Each row is a point. Each copy is the shape, with its points in the same order, stretched, turned, moved and blurred by noise. Is it also mirrored, or only turned?

Shape:
[0.02 -0.25 -0.17]
[-0.29 0.19 0.43]
[-0.38 0.19 0.36]
[0.25 -0.08 0.25]
[-0.41 0.05 -0.02]
[0.09 -0.13 0.33]
[0.06 0.45 -0.13]
[-0.05 0.32 0.36]
[-0.45 -0.18 -0.13]
Copy 1, 9 rows:
[-0.11 -0.15 0.01]
[-0.21 0.51 0.24]
[-0.35 0.52 0.19]
[0.15 0.09 0.33]
[-0.38 0.27 -0.12]
[-0.04 0.11 0.36]
[0.26 0.43 -0.19]
[0.03 0.52 0.27]
[-0.51 0.05 -0.11]
Copy 1 is: only turned
Copy 2, 9 rows:
[0.11 0.11 -0.32]
[-0.24 -0.34 0.20]
[-0.24 -0.33 0.13]
[0.24 0.04 0.10]
[-0.28 -0.31 -0.18]
[0.12 0.06 0.16]
[0.28 -0.47 -0.22]
[0.07 -0.38 0.17]
[-0.30 -0.04 -0.38]
Copy 2 is: mirrored
Copy 3 (9 x 3):
[0.09 -0.31 0.11]
[0.36 0.12 -0.55]
[0.26 0.15 -0.59]
[0.43 0.01 0.07]
[0.00 -0.16 -0.43]
[0.48 -0.03 -0.12]
[-0.12 0.32 -0.06]
[0.30 0.31 -0.33]
[-0.04 -0.36 -0.33]
Copy 3 is: mirrored

Shape, 6 rows:
[-0.24 -0.23 -0.19]
[0.12 -0.35 -0.33]
[0.24 -0.06 -0.08]
[-0.23 0.67 -0.30]
[-0.18 -0.25 -0.04]
[-0.15 0.16 0.33]
Copy 1 (6 x 3):
[-0.33 0.28 -0.04]
[-0.02 0.50 0.03]
[0.18 0.17 -0.02]
[-0.20 -0.11 -0.79]
[-0.25 0.19 0.10]
[-0.15 -0.29 0.04]
Copy 1 is: mirrored
Copy 2:
[-0.40 0.00 -0.04]
[-0.27 -0.27 -0.20]
[0.04 -0.15 -0.11]
[-0.08 0.69 -0.39]
[-0.32 -0.03 0.02]
[-0.01 0.30 0.29]
Copy 2 is: only turned

Shape, 8 rows:
[0.29 0.19 -0.10 -0.16]
[0.02 0.16 -0.37 0.06]
[-0.15 -0.04 -0.10 -0.35]
[0.09 0.68 -0.26 0.18]
[-0.17 0.36 0.42 -0.19]
[0.32 -0.08 -0.14 0.12]
[-0.32 -0.40 0.20 -0.37]
[0.06 0.24 0.36 0.14]
Copy 1, 8 rows:
[0.20 -0.04 -0.23 0.08]
[-0.21 -0.07 -0.41 0.09]
[-0.17 -0.01 -0.12 -0.30]
[0.02 0.37 -0.65 0.23]
[0.11 0.54 -0.05 -0.07]
[0.01 -0.18 -0.04 0.34]
[-0.30 -0.06 0.37 -0.34]
[0.03 0.39 0.07 0.25]
Copy 1 is: only turned
Copy 2 (8 x 4):
[0.25 0.09 -0.10 -0.38]
[0.03 0.27 -0.32 -0.11]
[-0.31 -0.05 -0.07 -0.38]
[0.28 0.60 -0.03 -0.01]
[-0.11 -0.06 0.55 -0.14]
[0.33 -0.09 -0.32 -0.11]
[-0.53 -0.48 0.03 -0.26]
[0.22 -0.11 0.31 0.12]
Copy 2 is: only turned
Copy 3 (8 x 4):
[0.42 -0.12 -0.04 0.22]
[0.12 0.26 -0.18 0.27]
[0.03 -0.27 -0.20 -0.02]
[0.16 0.33 0.05 0.71]
[-0.09 -0.21 0.33 0.23]
[0.38 0.19 0.04 -0.03]
[-0.21 -0.34 -0.08 -0.45]
[0.04 0.16 0.48 0.09]
Copy 3 is: mirrored
Copy 4 (8 x 4):
[0.17 0.39 0.13 -0.33]
[0.01 0.29 -0.23 -0.07]
[-0.20 -0.05 0.00 -0.44]
[-0.10 0.68 0.05 0.24]
[-0.25 0.13 0.63 -0.14]
[0.39 0.16 0.01 -0.19]
[-0.18 -0.51 0.16 -0.56]
[0.10 0.14 0.56 0.07]
Copy 4 is: only turned

Shape, 12 rows:
[0.27 0.39 -0.32 0.03 0.07 0.47]
[-0.35 -0.05 -0.10 -0.02 0.44 -0.15]
[-0.28 -0.07 -0.36 -0.01 0.01 0.50]
[0.20 0.16 -0.25 0.10 -0.03 -0.03]
[0.23 0.09 -0.17 0.14 0.37 -0.13]
[-0.18 -0.11 -0.01 -0.41 0.19 0.57]
[-0.14 0.30 -0.26 -0.41 -0.01 0.33]
[-0.20 -0.03 0.32 0.28 0.01 -0.10]
[-0.17 0.27 0.08 -0.26 0.06 -0.03]
[-0.18 -0.10 -0.14 0.02 -0.01 0.46]
[-0.11 -0.18 0.31 -0.08 -0.19 0.07]
[0.26 -0.06 -0.47 0.29 0.47 0.46]
Copy 1 (12 x 6):
[0.37 -0.15 0.12 -0.24 0.01 0.63]
[0.03 -0.08 -0.61 0.20 0.24 -0.01]
[0.06 -0.14 -0.50 -0.11 -0.30 0.61]
[0.42 0.01 0.05 0.05 0.03 0.18]
[0.34 -0.21 0.01 0.29 0.27 0.14]
[-0.17 -0.46 -0.47 -0.36 -0.27 0.31]
[0.28 -0.11 -0.29 -0.56 -0.08 0.27]
[-0.33 0.08 -0.13 0.33 0.09 0.02]
[-0.01 0.01 -0.19 -0.23 0.15 -0.09]
[-0.10 -0.12 -0.41 -0.01 -0.28 0.52]
[-0.37 -0.08 -0.13 -0.03 -0.28 -0.10]
[0.40 -0.50 -0.22 0.32 0.00 0.73]
Copy 1 is: only turned
Copy 2:
[-0.38 0.30 -0.16 -0.21 -0.05 0.35]
[0.12 -0.30 -0.11 -0.02 0.61 -0.14]
[-0.37 -0.39 0.15 -0.36 -0.03 0.03]
[-0.04 0.13 -0.46 -0.12 -0.01 0.08]
[0.11 0.06 -0.44 0.13 0.29 0.27]
[0.03 -0.20 0.40 -0.49 0.03 0.42]
[-0.19 0.06 0.03 -0.70 0.02 0.13]
[0.22 -0.04 0.09 0.29 0.03 -0.24]
[0.18 0.22 0.07 -0.37 0.25 0.03]
[-0.22 -0.31 0.20 -0.19 -0.06 0.15]
[0.35 0.02 0.27 -0.12 -0.19 -0.07]
[-0.44 -0.34 -0.35 0.18 0.19 0.39]
Copy 2 is: only turned
Copy 3 (12 x 6):
[0.16 0.17 0.50 0.16 0.03 0.76]
[-0.16 0.03 -0.35 0.25 0.48 0.09]
[-0.07 -0.26 -0.21 0.13 -0.02 0.71]
[0.26 0.12 0.15 0.32 -0.12 0.28]
[0.10 0.13 0.19 0.52 0.23 0.16]
[-0.23 -0.41 0.13 -0.24 0.25 0.52]
[0.20 0.06 0.09 -0.31 0.15 0.56]
[-0.43 0.16 -0.17 0.35 -0.15 0.00]
[-0.02 0.26 0.02 -0.15 0.13 0.15]
[-0.24 -0.22 -0.04 0.14 -0.11 0.59]
[-0.29 -0.20 -0.07 -0.03 -0.25 0.01]
[0.00 -0.24 0.26 0.66 0.25 0.69]
Copy 3 is: only turned

Shape:
[0.20 -0.26 -0.01 0.28 0.09 -0.15]
[0.09 -0.12 -0.42 -0.06 0.10 0.45]
[0.19 -0.11 -0.77 0.28 0.16 -0.14]
[0.15 -0.18 0.17 -0.34 -0.13 -0.26]
[0.20 0.07 0.22 -0.12 0.18 0.12]
[0.12 -0.76 0.24 -0.38 0.15 0.20]
[-0.21 0.17 0.12 -0.19 0.05 -0.20]
[0.25 0.03 -0.13 0.79 -0.09 -0.19]
[-0.43 0.11 -0.03 -0.35 -0.17 0.27]
[-0.47 -0.13 0.07 -0.12 0.15 0.10]
[0.19 -0.32 -0.22 -0.01 0.06 -0.22]
Copy 1:
[-0.04 -0.10 -0.14 0.30 0.17 -0.27]
[0.22 -0.14 -0.28 0.25 -0.11 0.37]
[-0.17 -0.14 -0.76 0.10 -0.12 0.05]
[0.14 -0.37 0.29 -0.05 -0.06 -0.20]
[0.19 -0.04 0.14 0.04 0.33 0.04]
[0.29 -0.76 0.44 0.37 0.11 0.19]
[-0.26 0.05 0.22 -0.08 -0.02 0.03]
[-0.18 0.46 -0.50 0.35 0.10 -0.64]
[-0.08 0.11 0.34 0.06 -0.40 0.35]
[-0.38 -0.04 0.32 0.20 -0.11 0.31]
[-0.01 -0.38 -0.14 0.11 -0.03 -0.12]
Copy 1 is: only turned
Copy 2:
[0.14 -0.35 -0.01 0.13 0.23 0.00]
[-0.29 -0.12 0.05 -0.25 -0.25 0.38]
[0.39 -0.15 -0.25 -0.33 -0.18 0.17]
[-0.26 -0.22 0.11 -0.13 0.26 -0.44]
[-0.26 0.06 0.23 0.08 0.29 -0.02]
[-0.72 -0.59 -0.10 0.03 0.39 0.07]
[-0.16 0.16 0.01 0.12 0.00 -0.38]
[0.63 -0.28 0.23 0.24 -0.03 0.06]
[-0.55 0.08 0.10 0.08 -0.42 -0.21]
[-0.44 -0.02 -0.18 0.29 -0.21 -0.12]
[0.00 -0.28 -0.13 -0.16 0.19 -0.12]
Copy 2 is: only turned
Copy 3:
[0.36 -0.11 0.24 -0.14 0.23 0.07]
[-0.04 -0.32 -0.46 -0.17 0.40 0.16]
[0.39 0.31 -0.18 -0.22 0.50 0.34]
[0.30 -0.27 0.16 -0.42 -0.30 -0.16]
[-0.06 -0.28 0.09 -0.24 0.11 -0.38]
[0.05 -0.99 0.22 -0.42 0.06 0.15]
[-0.26 0.03 0.14 -0.15 -0.25 -0.14]
[0.58 0.33 0.23 0.29 0.50 0.07]
[-0.54 -0.15 -0.26 0.02 -0.21 0.18]
[-0.43 -0.19 0.09 -0.03 -0.09 0.19]
[0.32 -0.09 0.11 -0.41 0.14 0.13]
Copy 3 is: mirrored
